Every row gives one point. Two turns around zero, p and q, are shown by what they do to some points. Where does a point land after both, in the order given? Backwards means that the second turn is done in reverse. Each puzzle has new turns, and all numbers are rounded.

Turn p:
[-0.26 -0.26  0.17] -> [-0.36 -0.15 -0.11]
[-0.09  0.07 -0.10] -> [ 0.00  0.13 -0.07]
[-0.11 -0.09 -0.01] -> [-0.10 -0.02 -0.10]
[0.41 0.32 0.22] -> [0.27 0.00 0.50]
[ 0.33 -0.29  0.08] -> [ 0.16 -0.42  0.04]
[-0.29  0.25 -0.35] -> [ 0.02  0.46 -0.24]
Turn q:
[ 0.00 -0.36 -0.27] -> [ 0.38 -0.24  0.04]
[ 0.01 -0.27  0.05] -> [ 0.08 -0.19  0.19]
[-0.16  0.08  0.02] -> [-0.11 -0.06 -0.13]
[0.15 0.54 0.20] -> [-0.34  0.48 -0.10]
Where do these land?
q, then p backwards: [-0.31 -0.05 -0.02] -> [-0.01 -0.31  0.01]
q, then p: [0.07 0.07 0.11] -> [-0.09  0.10  0.06]
p, then q backwards: [-0.12  0.27  0.05] -> [0.24 0.14 0.12]
p, then q: [ 0.59 -0.31  0.15] -> [ 0.23 -0.19  0.61]
q, then p: [-0.23  0.02 -0.30] -> [ 0.27 -0.07 -0.26]

Turn p:
[-0.04  0.18 -0.21 -0.03 -0.07 -0.37] -> [ 0.28  0.14  0.35 -0.02  0.03 -0.02]
[ 0.16  0.06 -0.40 -0.13 -0.13 -0.07] -> [ 0.17 -0.03  0.20 -0.26  0.29 -0.07]
[ 0.05  0.06  0.44 -0.09  0.18  0.25] -> [-0.36 -0.10 -0.19  0.14 -0.26 -0.20]
[-0.06  0.17 -0.03  0.13 -0.24  0.14] -> [-0.17  0.18  0.06 -0.20 -0.01  0.15]
[ 0.12  0.13 -0.13  0.26  0.22 -0.11] -> [-0.02  0.19  0.11  0.25  0.25 -0.05]
[ 0.24 -0.60 -0.01 -0.13 -0.24 -0.34] -> [ 0.32 -0.63  0.10  0.05  0.07  0.31]
[-0.46  0.00  0.33 -0.01  0.27  0.51] -> [-0.23  0.25 -0.63  0.03 -0.36 -0.11]
Turn q:
[-0.22  0.26  0.29  0.01  0.12  0.09] -> [ 0.22  0.26 -0.01 -0.17  0.08 -0.27]
[-0.29 -0.53 -0.40  0.30 -0.07  0.34] -> [ 0.12 -0.43 -0.10  0.71 -0.02 -0.15]
[ 0.14 -0.14  0.08  0.18  0.02 -0.28] -> [-0.13  0.21  0.06  0.14 -0.19  0.20]
[0.23 0.39 0.09 0.02 0.14 0.07] -> [-0.22  0.21  0.03 -0.25  0.25 -0.11]
[ 0.09  0.06  0.10 -0.35  0.35  0.11] -> [ 0.09 -0.04  0.40 -0.26  0.20 -0.03]
[ 0.28 -0.01  0.30 -0.20 -0.23 -0.20] -> [-0.18  0.05  0.07 -0.35 -0.36  0.11]
[ 0.10  0.22  0.04 -0.10 -0.04 -0.08] -> [-0.07  0.08 -0.06 -0.24  0.06  0.06]
[-0.25 -0.43 -0.47  0.37 -0.44  0.15] -> [ 0.00 -0.43 -0.45  0.64 -0.18 -0.01]
[-0.08  0.19 -0.03 -0.22  0.15 -0.21] -> [ 0.17  0.10  0.03 -0.22  0.16  0.21]
Where do these land?
q, then p backwards: [ 0.14 -0.15 -0.19 -0.08 -0.01 -0.12] -> [ 0.10 -0.14  0.13  0.14 -0.17 -0.04]
q, then p: [-0.06 -0.10  0.05  0.26 -0.15 -0.24] -> [-0.12  0.23  0.10 -0.21  0.13  0.16]
p, then q: [ 0.13 -0.10 -0.07  0.16  0.17  1.04] -> [ 0.64 -0.30 -0.12  0.24  0.66  0.39]
p, then q backwards: [ 0.00  0.55 -0.05  0.00  0.14 -0.11] -> [0.11 0.03 0.42 0.21 0.29 0.13]
p, then q: [ 0.13 -0.23  0.23 -0.14  0.09 -0.16] -> [-0.11 -0.05  0.01  0.30 -0.27  0.04]
q, then p: [-0.35 -0.04 -0.07  0.04  0.05 -0.18] -> [-0.23 -0.03  0.09  0.00  0.32 -0.04]
p, then q: [ 0.01  0.06  0.10 -0.25 -0.29 -0.23] -> [-0.04 -0.10  0.08 -0.19 -0.39 -0.08]
